Each row is a point. The ring and each string are closed loops that go straight from each point to the next, and from the last back to the first. Before rounding, they use only three directions, however many columns there are. Count how often each string passes through the ring. Passing back the other way cancels.
(in the rows, 128 means zero)

Ring (9 x 3):
[[176 129 117]
 [172 151 108]
 [148 173 112]
 [129 177 127]
 [106 161 160]
 [101 144 171]
 [110 114 169]
 [133  99 152]
 [154 102 138]]
String (28 x 3):
[[ 96 166 209]
 [118 156 186]
 [127 143 145]
 [130 154 175]
 [113 170 185]
 [ 95 187 178]
 [102 184 155]
 [126 188 174]
 [135 160 150]
 [135 153 138]
 [144 177 153]
 [146 185 141]
 [146 158 148]
 [133 152 115]
 [130 152 105]
 [142 157 136]
 [149 181 139]
 [140 194 124]
 [127 197 113]
 [137 192 157]
 [135 183 167]
 [115 190 158]
 [132 168 175]
 [122 151 143]
 [117 142 125]
 [127 155 175]
 [109 162 191]
 [ 89 160 182]]
Times through: 0
String (15 x 3):
[[103 120 137]
 [ 82 122 172]
 [ 90 128 156]
 [107 130 137]
 [129 135 147]
 [119 123 193]
 [124 107 200]
 [137 118 166]
 [132 127 132]
 [130 107 122]
 [138  85 134]
 [134  78 140]
 [117  87 127]
 [126 126 129]
 [127 129 144]]
Times through: 0

Ring (10 x 8):
[[151 141  81 102  84 147  79  62]
 [149 135 100 107  80 131  98  62]
 [144 124 120 121  91 124 115  77]
 [133 102 148 153 122 131 135 108]
 [125  92 159 170 146 138 140 134]
 [115  91 161 173 167 138 138 166]
 [108 102 151 161 175 132 127 187]
 [112 119 126 138 162 132 106 177]
 [128 132  98 119 132 144  85 132]
 [141 138  84 109 108 151  77  96]]
String (27 x 8):
[[123 106 128 154 154 155 110 146]
 [119 122 128 130 141 121 112 154]
 [107 129 124 124 159 113 105 190]
 [115 132 100 122 157 143  82 171]
 [133 128  94 125 132 160  81 121]
 [135 122 109 130 123 148  97 112]
 [129 130 110 118 122 129  99 125]
 [139 150  77  92  99 135  73  97]
 [172 147  44  95  63 189  48  10]
 [157 134  79 112  84 166  77  48]
 [135 125 113 125 114 136 103 106]
 [132 134 113 111 108 116 105 113]
 [150 145  94  92  69 116  95  59]
 [158 137  98 102  61 128 100  36]
 [151 119 112 129  90 147 107  59]
 [138 117 122 134 112 138 112  97]
 [130 120 133 129 115 114 123 117]
 [137 104 153 148 107 119 143  93]
 [144  86 155 174 118 154 142  79]
 [137  93 146 167 130 153 132 102]
 [133  69 174 200 151 163 153 114]
 [114  90 172 173 161 125 150 165]
 [118 108 146 148 147 123 129 155]
 [122 105 142 153 148 136 124 146]
 [105 109 155 149 166 109 133 191]
 [ 99  96 164 170 192 126 136 214]
 [103  93 154 175 195 147 126 206]]
Times through: 4
